Each row of a before or after table is a point. One or more steps were done to the points. Then noise was added and the rows were shuffled. The steps act on how far a point lies along the listed directions, d1 being the first. Name the steps. A step turns or swaps two directions, mirrors them in a line or flattens them onto one, adds a multiple of one to another, or multiplies one. Angles are multiples of 10 degrees, from the lower direction toward the higher: turns from -170 to 170, lines from 10 to 170 but not 90. Use the fewest steps. Two steps may share a direction if one is a turn and the other turns, adds or multiplies; they go together, in the order done. Otherwise the lowest direction goes first.

Directions:
(1): [ 2.1 -1.7 -5.3]
(2): [ 4.5 -2.8  2.7]
(3): [ 3.3  5.0 -0.3]
Before (14 x 3):
[[-4.3 -8.2 -4.3]
 [ 0.0 -4.7  6.5]
 [-4.1 -5.9  0.2]
 [ 1.7  1.3 -3.9]
 [-6.3 -6.7  0.6]
 [-2.7  2.5  5.0]
 [-0.6  2.3 -4.0]
 [ 1.1 -0.9 -2.2]
 [ 1.6  3.4  5.8]
 [-2.8  0.8  2.5]
 [-0.7 -1.8  3.2]
 [-2.9 -1.4  1.6]
 [-0.9  1.3  2.8]
 [ 1.0  1.2  0.7]]
After:
[[-3.2  1.2  0.6]
 [ 2.5 -3.1 -1.7]
 [-5.5  3.1 -3.2]
 [-0.9  0.5  2.9]
 [-6.3  2.1 -8.1]
 [ 1.1  0.0  1.2]
 [-8.0  3.6 -3.4]
 [-2.4  0.7  5.8]
 [-2.1  7.6  2.1]
 [ 1.1 -0.3 -2.3]
 [ 0.5 -4.4 -1.4]
 [-2.4  0.0  2.5]
 [-1.4  3.7  1.3]
 [ 1.7  1.9  6.7]]
Steps: swap d2 and d3

Directions:
(1): [ 0.6 -0.9 -0.3 -6.8]
(2): [-3.3  5.6 -1.9 -1.0]
(3): [ 2.3 -0.7 -6.4  0.5]
Before, 13 rows:
[[  4.4  -2.9   1.3  -2.0]
 [  1.2   1.7  -2.0   0.3]
 [  0.6  -5.6   2.7  -0.9]
 [ -2.2   6.1  -1.7   2.7]
 [  1.7  -3.7   2.4  -2.4]
 [  1.2  -0.9  -3.9  -0.6]
 [  1.9  -1.5   0.4  -3.9]
 [  1.0  -3.3   2.5  -2.9]
 [  8.4  -4.4 -12.3  -2.1]
 [  1.8  -2.5   3.1   4.4]
 [  2.0  -2.7  -2.2  -2.6]
 [  0.0  -2.4   3.2   4.3]
 [  3.0  -2.6   4.7  -2.6]]
After, 13 rows:
[[  1.4  -1.2  -3.6   0.9]
 [ -2.7   5.2   0.6   1.9]
 [ -3.9   4.3   0.6   1.1]
 [  2.2   0.2  -1.7  -1.2]
 [  2.2  -1.8   1.1   3.6]
 [ -0.4  -1.0   2.5   4.5]
 [ -2.9   0.0   1.5   5.5]
 [  1.7  -1.7  -1.9   3.7]
 [  1.1   0.6  -0.7  -7.0]
 [  0.7   1.2   4.2   4.9]
 [ -0.4  -0.2   1.9   4.8]
 [  2.1   1.2   0.5   5.3]
 [  6.8  -1.8 -12.6   6.4]]
Steps: turn d1 and d2 by -110 degrees

Directions:
(1): [-2.1 -3.5  1.4 -5.5  1.5  4.4]
(2): [ 2.3 -0.1  3.1 -4.7 -3.2 -4.8]
(3): [-5.1 -3.4 -2.4  0.9 -4.9 -1.5]
Before, 13 rows:
[[ 1.9  3.5  0.6  0.0 -0.5 -4.1]
 [ 1.2 -0.1  1.2 -0.4 -1.0 -1.2]
 [ 1.6  5.5 -1.1  4.5 -1.0 -0.9]
 [ 3.2  4.5  3.7  0.7  0.4 -2.2]
 [ 0.5  4.0 -3.1  4.6 -5.2 -8.6]
 [ 1.7  1.4  1.7 -0.2  8.7  7.8]
 [ 0.8 -2.1  1.9 -3.0  2.4  1.9]
 [ 4.6 -0.3  4.2 -3.7  3.9  3.3]
 [-0.4  0.1  2.3 -2.1 -4.9 -2.6]
 [-7.5 -2.6 -5.1  3.3  0.2  5.5]
 [-0.5  0.7  1.4  2.5 -1.3 -1.1]
 [ 7.8  7.1  0.6  2.7 -2.6 -6.2]
 [ 1.2  1.5 -1.2  3.5 -2.7 -2.5]]
After (13 x 6):
[[-3.5 -1.3 -1.1  1.4 -4.9  0.5]
 [-2.1  2.0 -2.5  4.2 -0.1 -1.1]
 [ 3.2  2.2  3.1 -1.6  8.7  6.7]
 [ 4.0  1.6  5.4 -8.6 -0.4 -3.0]
 [-2.5  2.8 -0.7  6.1  1.2  1.6]
 [-0.1  3.8 -3.6  5.6 -5.3 -7.9]
 [ 0.1  4.5 -5.7 10.5 -2.2 -0.8]
 [-0.7 -2.0 -0.6  1.6  4.5  7.4]
 [-0.8 -2.7  0.3 -1.4  2.6  3.5]
 [ 2.7  5.8 -0.5  3.9 -1.0 -1.4]
 [-0.2  1.3  2.1  2.6 -1.0 -1.6]
 [ 2.0  1.7 -0.7  3.1 -2.8 -3.3]
 [-0.7 -0.7 -0.6  1.6 -0.8  0.3]]
Steps: mirror d2 and d3 in the line at 60 degrees

Directions:
(1): [ 5.8 -2.4 -2.8  3.1 -0.5 -4.3  2.3 -3.7]
(2): [-0.2  6.0 -1.2  3.3 -6.4  1.3  1.8 -0.1]
(3): [-0.9 -0.3 -2.2 -6.6 -3.7 -4.8  1.9  2.1]
(4): [ 3.6  1.4 -6.0 -1.8  0.3  2.5 -5.7  1.0]
(5): [-5.2 -2.6 -3.2  4.8 -1.0 -3.5 -3.3  2.1]
(6): [ 3.2 -1.6  0.0  2.0  0.4  1.2  2.9  8.2]
Before (9 x 8):
[[ 1.2 -1.1 -0.6 -1.0 -1.3 -1.3  1.9 -0.1]
 [ 0.3 -0.1  0.0 -3.7 -0.8 -1.9  2.7  1.1]
 [-0.7  2.2  3.1 -2.6 -0.1 -0.1  1.9 -0.3]
 [-0.4 -0.7 -0.2 -2.8  0.0 -1.9  0.9 -3.1]
 [-0.1  5.7 -3.5  3.5 -6.7  2.6 -2.2 -2.2]
 [ 1.6  4.2 -4.0  0.0 -2.9  2.1 -3.7 -1.5]
 [-0.7 -0.6  0.7 -0.5  2.6  2.0 -1.8  0.6]
 [-2.7  0.5 -0.3 -3.7 -0.8 -2.4  0.7  1.2]
 [-2.9 -0.8 -0.9 -1.1 -4.3 -3.1  1.4  0.5]]
After (9 x 8):
[[ -0.7  -3.7   1.1  -2.1   5.8   1.2  -2.4   0.8]
 [  1.5   9.8  -5.3   3.1  -8.8   3.4  -2.0  -1.3]
 [ -0.2  17.5  -6.0  10.0 -19.2   5.5   1.2  -2.3]
 [ -2.9   1.7  -1.5   0.4  -7.0  -2.6   2.3   0.3]
 [  0.1  -1.1   0.0  -4.3  -0.1  -2.1   2.5   1.2]
 [ -2.8  -0.3  -0.1  -4.0  -0.1  -2.4   0.5   1.2]
 [ -0.7   2.9   3.1  -2.0  -0.5   0.2   2.0  -0.3]
 [ -0.3  -2.5   0.2  -3.7   2.0  -2.2   0.4  -3.1]
 [  1.0  -1.1  -0.8  -0.8  -1.4  -1.3   2.0   0.0]]
Steps: multiply d2 by 3

Directions:
(1): [ 0.8 -4.9  7.8 -1.5  2.9 -1.1  0.5  0.9 -2.7]
(2): [ 3.1  0.5 -1.9 -0.1  3.2  3.5 -6.0  5.1 -2.8]
(3): [ 3.8  4.5  1.9 -0.2 -4.7 -1.5  0.3 -1.1 -6.4]
Before, 10 rows:
[[ 3.0  1.6 -1.4  1.1 -1.3  0.4 -0.6 -0.6 -2.5]
 [-0.1 -2.3  5.3 -0.6 -3.5 -2.3  1.2 -2.1 -4.0]
 [ 2.5 -0.5  3.3 -0.9  0.1 -0.5 -1.1  1.1 -1.7]
 [-3.0 -7.3  2.8 -0.5  5.3  0.4  1.0 -1.5  3.6]
 [-3.0 -1.3 -2.6 -0.9  1.9  0.6  2.6  0.5  4.5]
 [ 3.1 -4.3  0.9 -2.6  5.5  1.5 -3.0  3.4 -2.9]
 [-0.3 -1.1  1.3 -0.4 -1.9  1.4  1.6 -0.7 -3.6]
 [-3.5 -6.4  2.9 -0.6  5.0  1.5  0.0  1.1  4.1]
 [ 3.4  0.0  1.5 -2.1  0.6  1.0 -3.9  2.6 -3.3]
 [ 0.8 -8.2  6.7 -2.0  9.7  2.2 -3.8  5.6 -0.4]]
After, 10 rows:
[[ -3.6 -13.1   4.5  -1.9  15.0   4.0  -4.3   6.7   6.8]
 [ -3.1  -6.0   3.1  -0.6   4.8   1.3   0.2   1.0   3.5]
 [ -0.7  -9.0  -1.0  -2.5  10.3   3.1  -3.5   4.5   3.8]
 [  0.1  -0.7   1.5  -0.6  -2.5   1.0   1.6  -0.9  -4.3]
 [  0.3  -3.9  -0.2  -2.0   4.5   2.3  -4.1   3.6   2.2]
 [  2.3   0.5  -2.0   1.1  -0.2   0.8  -0.6   0.0  -0.9]
 [  2.0  -0.1   6.2  -0.8  -5.9  -2.8   1.5  -2.9  -7.3]
 [  1.5  -1.8   2.9  -1.0   1.1   0.0  -1.2   1.8  -0.3]
 [ -1.9   0.2  -2.1  -1.0   0.3   0.3   2.6   0.2   2.9]
 [ -1.9  -5.6   3.4  -0.5   3.7  -0.1   1.2  -1.5   1.6]]
Steps: add -1.5 times d2 to d3

Directions:
(1): [-2.9  2.1 -8.4 -0.2  3.2  4.2 -2.6 -2.2  2.1 -0.1 -1.6]
(2): [-3.4 -3.7  3.0 -2.9  2.8 -0.8 -4.6  3.0  1.1 -3.9 -5.6]
(3): [ 1.2 -1.2  1.1  1.2  4.8  1.9  0.7 -3.2 -8.5  2.0 -3.2]
(4): [-1.0 -2.5  2.4 -0.6  0.4  6.1 -1.7  3.7  1.7  7.6  1.6]
Before, 11 rows:
[[ -0.5   0.9  -6.2  -0.6  -0.5   3.9   0.1  -3.1   4.8   1.8   2.3]
 [  1.8  -0.3   7.1   2.4  -1.5   7.1   3.2   1.6  -4.2  12.8   5.1]
 [  4.2   0.6   3.4  -0.1  -1.1  -0.9   1.6   1.4  -1.1  -0.1   0.6]
 [  4.0  -0.5  -3.1  -0.4  -1.9  -0.3   0.6  -0.6   1.5   1.3   0.6]
 [ -2.1  -4.9   6.2  -1.7   3.0   3.5  -0.2  -0.2  -3.0  -1.0  -2.9]
 [  3.9   3.3   0.6   2.9 -11.7  -4.3   7.1   1.4   1.6   2.8   9.8]
 [  4.5   0.5   0.2   1.1  -1.2  -0.6   2.7  -4.2  -4.0   5.0   5.2]
 [  1.6   1.2  -3.3   0.0   5.9   4.2  -1.0  -3.0  -7.3   2.8  -1.4]
 [ -0.9  -2.6   4.8   0.3   0.2   1.9  -1.4   2.7   2.8   2.9   0.3]
 [  1.0  -1.6   1.0   1.1  -4.7  -3.4   1.8   1.8   3.1  -2.8   1.8]
 [  0.0  -3.6   2.8   0.2   2.9   2.3  -3.3   0.9   0.1   2.4  -5.2]]
After:
[[ 1.4  1.3 -2.8 -0.6  2.2  4.1 -1.1  0.4  0.4  1.6 -0.9]
 [ 1.4 -1.7  4.3 -1.9  4.5 -2.5 -1.7  0.2 -7.4 -3.2 -4.2]
 [-4.9 -2.6 -0.1 -2.7  2.5  2.3 -2.3 -0.5  2.6 -5.8 -3.5]
 [ 4.2 -0.1  1.7  0.8 -2.9 -3.6  4.7 -4.3 -1.8 -1.6  2.5]
 [ 0.1 -0.7 -3.4  2.0 -2.5  3.4  1.1  0.8  2.8  3.4  3.2]
 [ 1.1  4.0 -9.2  4.3 -1.9  7.1  4.1 -4.0 -4.9  9.5  5.5]
 [-1.8  2.1 -4.2  1.1  1.0 -0.8 -1.0 -2.3  3.6 -3.5 -0.7]
 [-2.6  5.1 -9.2  1.9  6.5  2.2 -0.1 -8.7 -6.6 -3.9 -5.5]
 [-0.5 -1.3 -0.7 -0.1  0.9 -2.3 -3.2 -0.3  3.4 -4.2 -5.4]
 [ 4.8 -1.0 -1.9 -0.1 -1.1 -0.3  1.2 -1.2 -1.1  1.8  0.0]
 [ 1.8 -1.0 -2.1 -0.2  4.2  2.0 -0.7 -5.4 -6.6  3.9 -0.2]]
Steps: turn d1 and d4 by -150 degrees; turn d2 and d3 by -50 degrees

Directions:
(1): [ 4.5 -3.5 -3.6 -2.1 -1.6 -0.1  5.6 -1.8  5.6 -4.3  0.8  1.9]
(2): [ 1.0 -1.6 -0.6  3.5 -2.8  3.2  2.0 -0.1 -2.3  5.6  2.2  7.8]
(3): [-1.0  0.7 -1.3 -6.7  2.1 -1.4  0.7  4.0 -2.7 -0.8 -5.5  5.7]
Before:
[[ -3.9   3.4   3.3  -1.2   3.7  -1.1  -4.3   0.4  -1.0  -1.0  -0.5  -6.3]
 [ -3.2   3.2   1.8   1.2   2.3   1.4  -4.1   0.5  -3.1   0.5  -1.2  -2.9]
 [  2.8   3.0  -2.8  -1.8  -0.2   0.3   2.3   0.6   3.7  -5.1  -1.4   1.4]
 [  0.1   0.9  -0.4   3.1   2.1  -0.3  -0.8  -2.1   1.4  -1.8   0.2  -6.9]
 [  1.6   2.5   0.3  -2.1  -0.6  -2.9  -3.5   0.7  -0.5  -4.1  -0.3  -6.3]
 [ -3.0   2.3   5.2  -0.2   4.0  -1.3  -4.7   0.5  -2.7  -1.8  -3.6  -5.1]
 [ -0.6  -1.5   7.4  11.0   2.0   2.7  -5.8  -6.3   4.1   0.9   8.6 -15.1]
 [ -3.5   2.4   3.8  -1.0   2.0  -2.4  -3.0   1.4  -3.2  -0.2  -1.8  -6.0]
 [ -1.4   1.9   1.1  -0.5  -1.4   2.3  -2.8   1.9  -0.2   1.1  -0.9  -8.9]
 [ -1.8   1.6   0.1  -2.1   4.0  -1.2  -0.1   2.5  -4.0   0.5  -0.4  -1.7]
 [ -3.7   3.4   4.0  -0.9   3.8  -3.4  -4.5   1.1   0.5   1.1  -2.5  -2.6]
 [ -2.5  -1.5   1.2   3.9  -0.9   6.3   0.4  -0.1  -7.5  12.5   1.3  15.8]]
After (12 x 12):
[[ -2.9   1.7   3.8   1.5   0.6  -0.9  -2.4   0.5  -3.1   1.6   0.2  -4.6]
 [ -2.0   1.6   0.4  -0.6   3.5  -0.6  -0.4   2.0  -4.3   1.7   0.4  -1.6]
 [ -3.7   0.2   2.6   1.7   1.8   3.2  -2.5  -0.8  -5.0   7.2   0.0   6.1]
 [ -3.0   2.3   3.0   1.4   2.1   0.3  -3.3  -0.6  -1.0   1.1   1.5  -4.1]
 [  2.7  -4.2   4.8  11.3  -0.1   3.8  -1.6  -7.8   7.2   0.0  10.1 -11.6]
 [  2.3   3.3  -2.9  -2.3  -0.1   0.3   2.2   1.5   2.4  -4.2  -2.0   3.3]
 [  2.3   1.7   0.0  -0.5  -1.8  -1.6  -2.5   0.4  -1.1  -2.0   0.7  -3.2]
 [ -2.4   1.5   5.1   2.7   2.4   0.2  -4.1  -0.4  -2.8   0.4  -1.6  -3.5]
 [ -2.6   2.6   1.7   3.0   1.4   2.2  -3.8  -0.6  -2.5   1.2   0.4  -3.1]
 [ -0.5   0.8   0.6   1.1  -2.7   3.4  -1.5   1.2   0.1   2.2   0.4  -7.1]
 [ -3.3   2.9   4.2   1.4   2.6  -2.3  -4.3   0.2   0.3   2.9  -0.7  -1.6]
 [  1.1  -0.2  -1.2   3.8   1.1   0.6   0.7  -2.4   1.6  -0.9   0.9  -4.4]]
Steps: turn d1 and d3 by 20 degrees; multiply d2 by 0.4
